Every row gives one point. A path goes straight from each point to the next, and from the last back to the first. The post is the endless flat space through its rows: a point in 2 columns, a line in 3, a plane in 4, and so on, so that a path can go around it. How many times does the path go around the post? Going back the other way cancels.

Post (2 x 3):
[[ 22  18 -12]
 [-23  -1  40]]
Path (20 x 3):
[[ 15 -29   7]
 [  4 -34 -20]
 [-31   3   3]
 [  4  43 -14]
 [-17  38  49]
 [ 28  41  26]
 [-38  13  40]
 [-46   0  21]
 [-27  34  21]
 [ 18  53   7]
 [-68  39  51]
 [-71   0  19]
 [-28  39 -27]
 [-28 -28   1]
 [ -4 -34  19]
 [ 57 -20  20]
 [ -3  13  40]
 [-13  41  22]
 [-37  22   5]
 [  3  -9 -27]]
Times around: 1

Post:
[[-51   9 -34 -40  12 -15  47  36 -32  19 -18]
 [ -8  27   2 -35 -50 -27  54 -11 -17  23  44]
 [-12 -26  23  25  38   1 -20 -61  35 -13  -7]
 [ -4 -46  -7  76  15   8  14 -44  -4 -24 -16]
 [-51   0 -23  -3 -21 -51  -5  40 -24  37   8]
 [  9  -2  32  70  29  25   6  31  41 -81   5]
 [-36  13 -50 -58 -44 -36   8  29 -53 -20   4]
 [ 21 -33  26  63  74  44 -15 -31 -13 -23  34]
 [ 17 -46  24  37  63 -38   6 -50  -3 -34  -2]
 [ 26 -31 -28  45  38 -14   3 -36  45  -7   9]]
Path (20 x 11):
[[-44 -11 -35   9  -5 -13  30  10  -9 -39 -17]
 [-15 -49  18  49  -9 -20   9 -14  -4 -59  14]
 [  3 -55  37  23  29   3  41 -21   1 -23  -9]
 [ 29 -47   3  23  35 -57 -18  25 -33 -57 -18]
 [ -6   9  20  46  27 -18  -9  -4  -6  43  -6]
 [-26 -11  -2  55  40 -66  -8   1  17  -6  -6]
 [-15 -24 -49  16 -10 -21  13 -40  -3  13  40]
 [ -9 -49  41  26  46 -12  35 -29  10 -44   2]
 [-29 -43 -15   1  61  -4  -9   6 -13  37 -14]
 [ 17  -2  40 -13  10 -42  17  -9 -39   5  39]
 [ 12  19 -26  10  18 -40   2   8  -1 -35  -8]
 [-27   6 -23   9  19   0  17  -4   7  12  11]
 [-33   0 -17   8 -22 -18  14  -2  19 -25  27]
 [-64 -25  10 -33  28   1   6 -14  -4  28  12]
 [ 22 -48  18  22  14 -10   1  -2  -7  32  12]
 [ 12  -9  22   5   0 -47  70 -33  -8  51   6]
 [  2  22 -32  30 -29  12  85 -24   1 -62 -41]
 [ 10  16 -30   5   4  18  72 -42 -26 -57 -16]
 [ 25  10 -39 -11  37 -47  12  -8 -11  32   6]
 [-24  35   6  47  -4 -27  34 -19  10 -22  11]]
Times around: 3

Post, 17 rows:
[[ 52  35  34  18 -16  23   7 -24  37   7 -41 -26 -23 -19  14 -13  53 -26]
 [ -2 -47 -15  10 -18   5 -27 -33  -8   0 -24 -22  23  25  -8   6  -1  53]
 [-14 -23 -21  21  35  40  -1   6  14  21   7 -14 -18 -44 -43  -8  46 -22]
 [  6  -2  15  10   7 -14  25  11  41   7 -27   3 -31  16  -9  11  43  46]
 [ 52  -4 -47  -7 -14  16   8  56 -14 -28   0 -32  -3   4  -4  39 -26 -18]
 [-11  36 -32  65   4  17 -42  -8  17  14 -30  21 -28  10 -27 -13  -8 -27]
 [ 18  -4  -8  -6  21  71  38 -27  -2 -33  17  -5 -32 -22  52 -10  43  11]
 [ 35  26  14  27 -54 -17 -48  38  -3   2  38  26  10  10  15  -1  20 -28]
 [-11   8  48  56 -45   9  47 -18  -3 -26  -4   7 -23 -13  22  29 -24 -20]
 [ 15 -32 -30  55 -52 -66 -15 -39 -44   2 -25  28  20  -9  17 -32 -13  77]
 [  5  14  36  61 -37  -2   1  25   0  -8 -15 -27 -41  43  55 -44   3   2]
 [  5  21  20  25 -57  15  12 -36  53   7  11  -2 -37 -19 -15 -27 -40 -26]
 [-17  11 -56 -34 -27  -8  58 -21 -18   6  23 -44   8  -6  19   9 -73 -66]
 [ 17  19  48 -12 -29 -33 -21  20 -12 -55  -3  17 -15 -18  22   2 -27  -9]
 [ 28 -36 -44 -29 -59  29 -25 -14 -64  14 -42  37  85   1 -78 -35  35  45]
 [ 21  51  47  -8  41  -1 -35  39  30 -16   5   4  43 -41 -18   1   9   3]
 [ 11 -12  31  37 -11 -11  -8  29  46 -24 -32  39   9 -11  28   2   0  -5]]
Path:
[[ 38  25  22  31 -13  23  -6  31  56  53  -9 -62 -53 -17 -46 -17 -21 -12]
 [ 59  21  32  18   1   2 -23  35  45 -19 -23  25 -25  -7 -22 -14   7  -3]
 [ 20   6 -25  30 -62   4 -14 -18 -33  11 -16  19  74  40 -45  38  31 -30]
 [ 33  -1 -49  23 -24 -29 -17  16  33 -14 -59  16  56 -10  -1  -1  -3  31]
 [ 13  -1  11  38   4  -3 -41 -12   1  12 -13 -13   7 -29 -18   5  29  56]
 [ 10  -5  58  57 -15 -11 -14 -14  10  -3 -98 -11 -14 -23  10 -17 -65 -56]
 [ 23 -24  27  81 -29  12  31  41  10   7 -54 -29  20  35 -25  34 -42 -60]
 [ 21  -6 -33  -4  14  13   4  30   4 -64  25 -24  -3 -43  19 -36 -32 -20]
 [-22  47   3  35 -36  19 -18 -19  45   7 -45  30 -22  19 -57  17 -14 -14]
 [ 14  30  33  13   7  49 -39  -4 -14 -15 -28 -48 -17 -40 -23  -4 -10 -53]
 [  9 -66  33  11 -14  36 -52 -28  10  18 -31  -1  59 -11 -46  -3 -23  16]
 [ 16 -16 -48  33 -27 -10 -11 -28 -23   0  -8  26 -38  22 -11 -14  -1 -54]
 [ 27   5  15   8 -55  14 -15 -64  11 -18  27 -32  -7  -1  -1   9  -4  28]
 [ 50  -4  -9   9 -54 -21  36  23  -3 -13 -26  53  30 -26 -13   6  24  67]
 [ -2   3  41   8 -14  15 -25   9  10  23 -26 -29 -28  29 -11   6  17  53]
 [ 37   0 -19  51   8  40 -49 -14  22   8  10 -10   1   9 -11   2 -37 -15]
 [ 32   4  -3  11  -9  90  22 -44 -31 -78 -23  43  33 -12  52 -28 -26   8]
 [-13  32 -14 -17 -13  -6   2 -24  20 -41  47 -21  20  12  11  34 -33 -14]
 [-16 -22  21  -2 -52   6  30  32  48 -15 -68 -38  -2  44 -10  42 -29  17]
 [ 19  -4   6   0 -68  12   9   2   6  36  21 -18   6  -5 -22  16   3  -9]
 [ -1   3 -50  39 -45 -14 -18   3 -63   2 -16  49 -17 -38  19 -11  20 -29]
 [ 66 -29   3   1 -63   0  26  22  51  15  -7 -15 -51 -27  29  20 -36   9]
 [ 17   2  17  64 -46 -13   9   3 -12  -5  28   6   5 -40  -7   4 -71 -28]
 [-11 -27  40  41 -29 -27  21  18  33 -12   1 -22 -31  18 -28  44  -7  13]
 [-40 -19   1  19 -15  19 -18  29  -1 -19 -40 -17 -62  22  -6 -87  10   2]
 [  3  18   5   0 -46  -4 -27   3  39 -14 -52  69 -32  -2  34 -17   5  45]]
Times around: 5
